Each wall is flat, endless, passes through zero and stands at right angles to its row. A trip goes straight from one point to another. Which walls does it cross, in order?

Walls:
(1): [ 0.8 -1.7  4.1]
(2): [-0.7 -3.7 -0.8]
(3): [ 4.6 -2.7 -3.5]
(4): [ 0.4 -0.1 -2.6]
(5): [-3.4 -0.2 -5.5]
Trips:
[ 3.6  5.4 -5.6] to [-3.9  1.0  7.4] -> 3, 5, 4, 1
[-5.0  4.1 -4.2] to [-7.0 -1.3  1.8] -> 2, 4, 1
[ 8.0 -5.1 -0.9] to [10.8  1.7 -0.4] -> 2
[-3.1  3.4  3.4] to [3.5 6.2 4.2] -> none
[3.6 1.1 6.3] to [-6.5  0.3  0.1] -> 5, 2, 1

Walls:
(1): [-1.0 -4.0  5.3  7.5  0.8  5.7]
(2): [-1.3  1.4 -5.2 -1.8  1.5 -0.7]
(3): [-2.4 -1.3 -8.5  7.5  2.1 -0.5]
(4): [-7.6 -4.9 -3.7  0.6 -3.7  4.4]
(5): [-9.5  4.0 -4.0  0.5  3.7  0.2]
(6): [-2.5 -1.4  5.7  1.0 -1.5  1.5]
(7): [ 0.5 -3.2  2.1  3.3  1.0  0.8]
Trips:
[ 3.8 -0.6 -1.6 -9.3  4.1  0.3] to [ 1.8  3.4 -1.7  1.5 -2.0 -1.4] -> 3
[ 0.0 -2.0 -6.4 -0.6  4.2 -2.1] to [ 2.1  3.0  2.6 -5.2  9.2  2.6] -> 4, 3
[ 1.6  0.5  5.1 -2.0 -2.2  7.9] to [-4.4  8.7 -1.9  0.6  5.3 -6.3] -> 4, 7, 5, 1, 2, 6, 3

Walls:
(1): [ 2.8 -6.9 -4.1  7.2 -6.0  2.6  0.4  4.0  1.3]
(2): [-0.2 -4.1 -2.9  0.1 -4.7  7.3  4.3 -3.6 -3.7]
(3): [ 3.6  7.3  3.3 -4.3 -2.7  2.8 -1.7 -0.9 -1.5]
(4): [-2.1  1.0 -2.9  1.0 -1.7  5.3  6.1 -4.2 -9.4]
(5): [-3.6  0.3 -4.7  3.5 -6.9  0.3 -5.6  0.4 -4.8]
(6): [ 1.2  5.4 -6.5  2.6  0.9  5.8  6.0  3.0 -3.0]
(7): [  8.3 -10.0  -1.9   0.3   1.0   5.8   4.0   0.0  -2.8]
Trips:
[-3.1 -0.6  7.1 10.1  4.3  4.2  2.3  3.6  0.2] to [-1.7  0.6 -6.7  3.6  3.3 -0.3 -1.0  5.1  1.0] -> 4, 7, 5
[ 2.0  8.8  0.4 -2.7  0.0  6.4  3.3  2.5 -1.1] to [ 0.3  5.7  5.4 -3.5 -3.7  3.6  7.2  0.1  5.2] -> none
[ 11.1  -0.2 -10.4  -2.6  -7.3   1.3  -4.3   0.5  -8.4] to [-1.9 -1.4 -0.1 -3.7  4.4  0.5 -2.5  5.5  0.0] -> 4, 2, 1, 3, 5, 6, 7
[ 3.1  3.9  2.5  4.0  8.7 -3.2 -6.0  0.8 -0.5] to [-4.6  3.6  2.2  1.6 -1.7 -2.1 -1.6  5.1  0.3] -> 5
[ 3.6  0.6 -0.4  0.8  5.8  4.3 -2.6 -2.1 -1.7] to [-1.8 -3.9  3.8  4.7 -3.9  8.5  7.7  0.7  0.3] -> 1, 3
[ 1.3  1.6 -0.4  4.8  1.1  4.1  3.6  3.7 -0.5] to [-9.9  0.8 -6.1  2.5  2.9  0.1  1.9  3.8  1.9] -> 5, 7, 2
[-6.2 -7.6 -3.8 -5.0  6.1 -1.1  1.5 12.7 -0.3] to [-1.0 -4.4 -3.4  7.9 -9.2 -1.7  3.6 -4.0 -4.8] -> 5, 2, 4

Walls:
(1): [-0.2  2.7 -1.0  2.5  3.4  2.9  4.0 -4.4  2.4  0.0 -0.3  3.1 -1.0  3.2]
(2): [-1.0 -3.4 -2.3 -0.8 -5.6 -2.0  0.0 -1.5 -2.7 -3.9 -4.6  4.7 -4.1 -5.4]
(3): [ 8.1  3.6 -4.5  2.3 -2.2  1.6 -1.0 -2.4 -3.7 -0.6  6.6 -3.7  6.1 -2.5]
(4): [ 3.6  2.2  5.1 -0.9  3.5  7.7 -8.5  1.7  3.9 -1.8 -0.1 -1.5  1.5  9.3]
(5): [ 4.5 -5.7 -3.7  9.4  1.0 10.0 -5.3  4.1  0.8  3.2 -7.2 -6.7  8.2 -3.2]
(6): [ 2.9  0.9 -6.3 -8.1  1.4  4.4  1.3  9.5  1.4  0.3  2.5  6.9 -3.8 -0.6]
(7): [-2.3 -0.6  1.3 -9.9 -5.3 -1.5  5.0 -0.8 -0.9 -4.6 -4.8 -4.9  3.0 -0.9]
(8): [ 2.9  7.6 -7.4  1.7 -8.6  1.5  8.3 -0.7  2.7  2.6 -1.0  1.2  3.1  3.2]
Trips:
[-1.7  6.8  3.8  1.4 -0.6 -1.9  3.2  5.5 -4.1 -5.3  1.7 -3.6 -5.6 -6.5] to [ 2.8  0.1 -0.3 -1.8  2.1  2.8  7.5 -2.2 -3.2  6.9 -2.7 -8.3  3.4  2.2] -> 6, 8, 2, 5, 1
[ 2.1 -5.0 -2.5 -1.9  4.5  4.0 -5.6  1.0  3.4 -0.7  4.1  5.0 -2.4 -3.8] to [-1.1  3.1  2.3  5.8 -4.5 -0.2  0.9 -2.3  5.4  0.0 -6.3 -0.9 -4.6 -1.1] -> 1, 6, 8, 4
[ 0.0 -0.4 -0.3  1.4  1.8 -0.8  2.6  1.9  6.5  0.6  5.2 -1.5  4.6 -4.8] to [-5.5  7.4 -1.3  4.8  6.1  3.1  0.7 -1.3  2.3  1.5 -1.4 -5.8  2.9  6.4] -> 1, 6, 4, 3
[-6.7 -6.0 -3.1  5.9  8.7 -0.7  3.2 -6.9  3.1  2.7 -1.5 -3.3  4.2  5.2] to [-1.0 -3.7  3.1  5.2  2.5  0.8  4.6 -5.8 -2.4 -3.8  0.2  2.4  3.0 -3.7] -> 2, 3
[ 0.6  5.8 -0.9  0.4  1.7  1.0  2.0 -0.9  2.8 -1.8  1.8  4.1 -4.3 -1.4] to [ 0.1 -4.2  5.1  1.5 -3.6 -1.9 -3.3  8.5  5.4  1.8 -9.1 -2.4  3.9 -2.3] -> 4, 5, 1, 7, 8, 6
[-5.1 -0.8  2.4  0.4 -5.1 -1.9  3.5 -4.2  6.1 -2.9  1.0 -4.4  3.7  2.5] to [ 7.3  5.9  7.1 -1.7  1.4 -2.2  5.7 -2.6 10.5  4.6  2.6 -1.2 -1.9  4.7] -> 4, 7

Walls:
(1): [  2.6   1.4   0.1   3.0  -4.4  -7.1   8.5  -2.4  -6.3  -0.7  -5.0  -0.1
 -11.8  -2.9   0.5  -5.4   3.0   0.5  -3.8   0.3]
(2): [ 3.8 -3.7  7.2 -1.5  0.2 -1.6 -0.4 -4.2 -4.9 -4.5 -0.6  1.9  3.8 -1.4
 -0.2 -1.9  3.0  4.6  3.3 -5.2]
(3): [-5.8  1.1  2.0  7.2 -2.2 -6.0 -0.5  4.5  5.0 -0.8 -2.1  6.0 -9.2  0.4
 -1.0  4.9 -3.1 -1.1 -1.9 -2.1]
(4): [ 4.9 -7.7  0.7  3.2 -4.6 -0.3  1.8 -4.8  0.9 -1.7  1.8  1.4  1.0  1.7
 -1.8  3.0  3.5 -4.0  0.5  4.9]
(5): [-8.9 -1.8  6.2  2.3 -7.9  5.0 -7.5 -5.4 -3.9  1.8  1.3  0.2 -3.8 -6.5
 -5.4  0.4 -9.3  9.5 -0.1 -3.1]
(6): [ 4.5 -3.7 -1.0  2.0  1.1 -0.8 -0.3  1.8 -6.0  8.2 -4.7 10.4 -7.3 -1.9
 -0.6 -2.3 -1.1  5.6  1.0  2.7]
(7): [ 1.5  7.3  6.2  2.9 -3.3 -3.2  4.6  5.2 -7.8 -4.1 -1.3  4.4 -5.6 -2.0
 -2.5 -6.1 -6.6  6.4  5.2  4.8]
(8): [ 1.6  0.8 -2.3  0.6  0.1  7.8 -0.5  1.1  0.2 -7.1  3.8 -0.4 -3.2  1.3
  0.1  5.5  4.9 -1.0 -3.3 -1.4]
(9): [-6.7 -5.1  1.7 -2.1  3.5  2.6  3.0  2.6  2.9 -4.5 -1.6 -1.1  1.7 -3.2
  1.0 -0.4 -7.9  2.7 -1.4 -1.8]
Trips:
[ 3.9  2.2  4.0  1.7  2.1  3.3  5.8  4.4  0.0  1.7 -3.4  2.0  1.9  1.7
 -1.5  0.3  4.0 -2.9 -5.4  0.7] to [-7.3  9.4 -1.7  1.5  2.5  2.6  5.1 -0.5  6.9  0.7 -6.0  1.1  0.9  0.7
  6.2  4.7 -0.5 -3.7 -1.1 -0.5] -> 3, 7, 4, 6, 9, 1
[-4.0  1.5 -1.8  7.5 -3.2 -3.9 -2.1 -1.6 -0.4  0.3  4.8 -2.5 -1.6 -2.2
 -6.0 -2.0  1.1  3.1  0.5  0.5] to [ 1.3  5.7 -3.8  2.0 -0.6  4.5 -0.1 -3.5 -0.1  8.0  0.8 -6.4 -1.5  7.4
  3.2 -4.7  7.3  1.4  0.4 -4.6] -> 4, 7, 3, 8, 5

Walls:
(1): [-4.2 -1.1  0.8  0.8 -1.6  3.1  3.6  0.0 -7.7 -6.2 -7.1 -6.2 -5.6 -1.3
  4.1  4.5  2.1 -7.0  2.9  6.0 -6.7  0.4  0.8 -7.0  5.7 -4.6  3.2  0.6
  3.4  6.5 -5.3  2.4]
(2): [-10.4  -5.5   2.3   6.7  -7.4   3.8  -5.0   2.2   1.8   2.7   0.9  -4.8
  -1.5  -0.7  -3.7  -3.9   0.1   4.4   3.5  -1.8  -1.7  -4.2   9.2   5.0
   2.6   0.2   4.2   0.9   3.3   4.7   6.1   8.5]
(3): [ -6.7  -2.3  -0.1   5.1  -3.8  -2.5  -2.2  -0.7   6.2   6.7  -1.7   0.3
   5.2   2.5   6.0   0.9  -1.0   3.5   1.7  -1.0  -2.9   1.0   0.9  -1.9
 -11.9  -2.6   0.1  -8.5   7.1  -1.0   4.3  -0.6]
(4): [ 5.5 -6.2  1.3  1.3 -3.9 -1.1 -1.9 -0.3 -1.6  0.1 -2.4 -4.1 -3.6  0.6
 -0.5 -1.9  0.4 -0.2 -4.1 -1.5 -7.9  3.0 -5.4  4.3 -1.3 -0.9  0.9 -2.4
 -2.9 -3.4  2.9 -5.5]
(5): [ 1.4  4.4  7.8  4.7  3.3 -0.7  3.2  0.5  9.5  1.4 -0.2 -2.4  1.2 -5.0
 -6.6  1.7 -3.2 -0.5 -1.9 -6.9 -9.4 -6.3  1.1  2.0  4.1  2.1  5.6  2.2
  3.3 -2.3 -0.2  6.2]
(6): [ 1.6 -8.2  6.9 -2.7  3.4  3.7 -1.5 -0.4 -1.5  1.2  3.6  6.0 -0.5  3.9
 -6.8 -1.6  1.9  0.3  7.5  4.8 -6.2 -2.2 -5.9 -2.4  0.4  4.0 -0.6  0.6
  0.9  0.3  0.9  1.4]
(7): [ 1.4  7.1  1.8 -5.0  1.0  0.0  1.1 -1.8  4.7 -4.2 -1.8 -0.7 -7.0  3.8
  2.7  9.5 -0.2  0.0  6.4  1.9 -0.4  4.7  7.5  4.7  3.9 -6.7 -3.7  0.2
 -2.3 -0.5  2.4 -7.5]
Trips:
[-3.7  1.4 -5.7 -0.8 -1.4  1.2  2.2  1.0 -1.7 -6.6 -0.7  2.2 -4.3  2.7
  6.0 -3.0  0.6 -5.4 -5.2 -4.9 -1.1  5.2  6.0 -1.4 -7.8  0.0 -2.3  1.9
  4.9  2.0  3.3  6.7] to [  5.0   3.9  -7.7   0.6  -2.4  -2.6  -1.8   8.1   4.8   2.2   0.5  -2.9
  -3.6  -2.6   2.9  -4.0   3.1  11.0   3.0  -3.2 -11.1  -6.8   4.1  -0.8
   3.5   2.3  -1.6  -1.9  -1.0   2.1  -0.6   3.5] -> 5, 4, 1
[  2.0   4.6   1.7  -2.7  -0.7   4.6   1.4  -4.4  -1.5  -4.4  -2.6  -0.8
   1.1  -4.6  -0.7   0.0  -1.0   2.3  -1.1   2.8   4.3 -10.7  -3.4   1.3
   4.2   0.7   4.7   1.9  -4.0   2.3  -0.7   1.6] to [-6.7 -1.0  2.1  0.6 -1.1  2.7 -0.1  1.7 -2.8 -4.8  1.4 -7.9  2.8  2.9
  1.2 -5.9 -1.3  4.7 13.2 -3.1 -2.3 -1.0 -4.5 -1.8 -0.9  0.6  8.7 -1.4
  0.1  2.2  0.7  5.0] -> 2, 6, 3
[ 8.3 -0.4  0.2  0.1  4.7 -7.7 -2.8  1.5 -0.8 -1.6 -0.1  3.1  4.2  1.2
 -4.7 -2.9 -4.5 -3.7  1.0  3.3  1.1 -6.2 -6.6  5.0  5.9 -2.5 -2.8 -3.5
 -3.0 -0.2  0.2 -1.2] to [ -1.5   3.7   4.5  -2.3  -2.5  -4.5   1.7  -4.9   1.3  -8.7   4.4  -8.5
  -0.8   3.1 -13.4  -6.9  -3.0  13.9  -1.4   3.1  -5.7  -3.0   5.3   3.4
  -1.7  -0.8   4.7   1.8   0.5   0.1   2.3   2.2] -> 2, 7
